Each row is a point. A path goes straight from each point to the next, and from the last back to the first. The post is the endless flat space through its rows: a point in 2 columns, a line in 3, a plane in 4, and so on, so that a path can go around it. Count how often the path circles the post. Going back the other way cancels.
In the rows, zero is written as 128.

Post (1 x 2)
[[127 135]]
Path (18 x 2)
[[119 113]
 [172  93]
 [107 120]
 [106 155]
 [160 177]
 [171 132]
 [195  90]
 [161 149]
 [ 75 190]
 [ 43 173]
 [120 207]
 [181 152]
 [165 145]
 [126 155]
 [ 77 148]
 [ 75 119]
 [ 98 162]
 [ 65 122]]
Times around: 0

Post (7 x 8)
[[114  96  83  66 155 117 116 105]
 [150 193 185  67 115  77 165 149]
 [184 133 157 153 161 144 161 167]
 [146  85 110 123 137 143 134  75]
 [165  82 104 139 109 143  92 119]
 [114 183 201 100 122  91 194 174]
 [138 103  62  91  94 163 111 100]]
Path (19 x 8)
[[185 121  79 137 139 143 193 130]
 [215 181 129 146  98 118  94 191]
 [ 86 115 168 101 173  98 134 104]
 [136 112  82  69  66 176  96 132]
 [131 109 177 111 203  72 143 214]
 [152 123 143 133 190  93 212 120]
 [101  91 105 121 201 108 142 130]
 [178 111  87 105 231 116 180  75]
 [137 102  83  90 140 110  66 121]
 [157 134 132  90 131 143 137  83]
 [101  86 125 116 121 156 134 168]
 [129  93 140 111 147 112 168  89]
 [184 123 179 201 145  52 118 185]
 [157 180  61 111 138 154  90 187]
 [168 144 157  79  48  81  41  86]
 [142 115 115 116 192 127 112 105]
 [102 163 152  86  91 143 182 107]
 [224 101 101 104  77 191  65 183]
 [154 110 134  87  82 118 170  51]]
Times around: 3

Post (11 x 12)
[[144 158 135 158 151 129  89 115  91 112 117 112]
 [128 125 125 156 142 104 120 109  66 175 174 131]
 [ 86 140 139 101 107 111  95 131 115 139 175 151]
 [129 130 159  98 118 188 165 146 129 129 150 168]
 [102  84 110 157 106  95 114 142 161 152 112 155]
 [122 104 190 100 123 137  78 107 139 127 164 123]
 [110 152  78 145 130 127 117 102 129 185 109  96]
 [ 99 137 179  92 145 136 120 142 170 121 125 117]
 [123 141 131 109 134  90 119 129 150 142 119 172]
 [156 182 104 153 167  99 128 105 149  95 142 136]
 [150 156 142 159 115 128 154 145 134 162 156 184]]
Path (32 x 12)
[[ 63 127 153 154 135 105 145 147 171 158 220 120]
 [130  72 178  80 177  84  89  88 189 165 130 131]
 [105 166 127 105 126 174 103 158 120  89 123 146]
 [131 173 150 209 139  95  66 117 146 161 198 122]
 [127 122 151 103 117  94 115 102 188 160 144 175]
 [128 170 120 205 113 107 123  99  89 151 177 104]
 [137 145 104 111 127 105  93  94  96 156 104 115]
 [ 96 126 188 135  78 150  93 157 170 205 165  98]
 [133 129 211 201 151 103  49 163 163 158 140 120]
 [ 73 126 132 129 119 122  72 122 179 150  94 140]
 [ 94 164 159 105 152  92 109 137  76  91  84 170]
 [109 150 151 148 163  82 138 123 134 146 101 151]
 [159 203 140 168 234 100 145 122 103 107 141 134]
 [133  92 155  83 170 138 109 126 117 104 185 147]
 [152 127 215 162 115 103  23 114 149 122 171  87]
 [133 120 198 128 170 135 101 121 145 149 166  73]
 [ 92   7 184 160 165  66  61 121 147 160 194  95]
 [ 86 129 154 134 153  86 127 137 111 132 184 149]
 [105 182 172 168 118  76 123 140 129 196 122 149]
 [157 131 105  94 129 136 186  83 177 183 145 171]
 [130 115 184 151 160  87 114 120 112 131 132 161]
 [108 120  89 172 100 162  90 114 123 200 117 145]
 [146  64 241  98 162 158  75 138 105 151 123 127]
 [ 83 142  85 114 120 100  78 132 126 102 123 125]
 [103 197 136 103 118  37  94 145 135  88 106 154]
 [103 173 122 112 120 134 186 121 132 110 222 167]
 [182 175 146 180 140  90  61  52 164 152 134 125]
 [112 147 119  99 158 131 148 119 154 136 190 151]
 [115 211  93 152 137 127  61 140 120 147 109 102]
 [186 149 149 118 161 122 128 124  85 134 107 143]
 [108 225 132 182 108  94  62 143  91 123 129 116]
 [115 166 173 135 147 142 157 104 122 133 199 108]]
Times around: 1
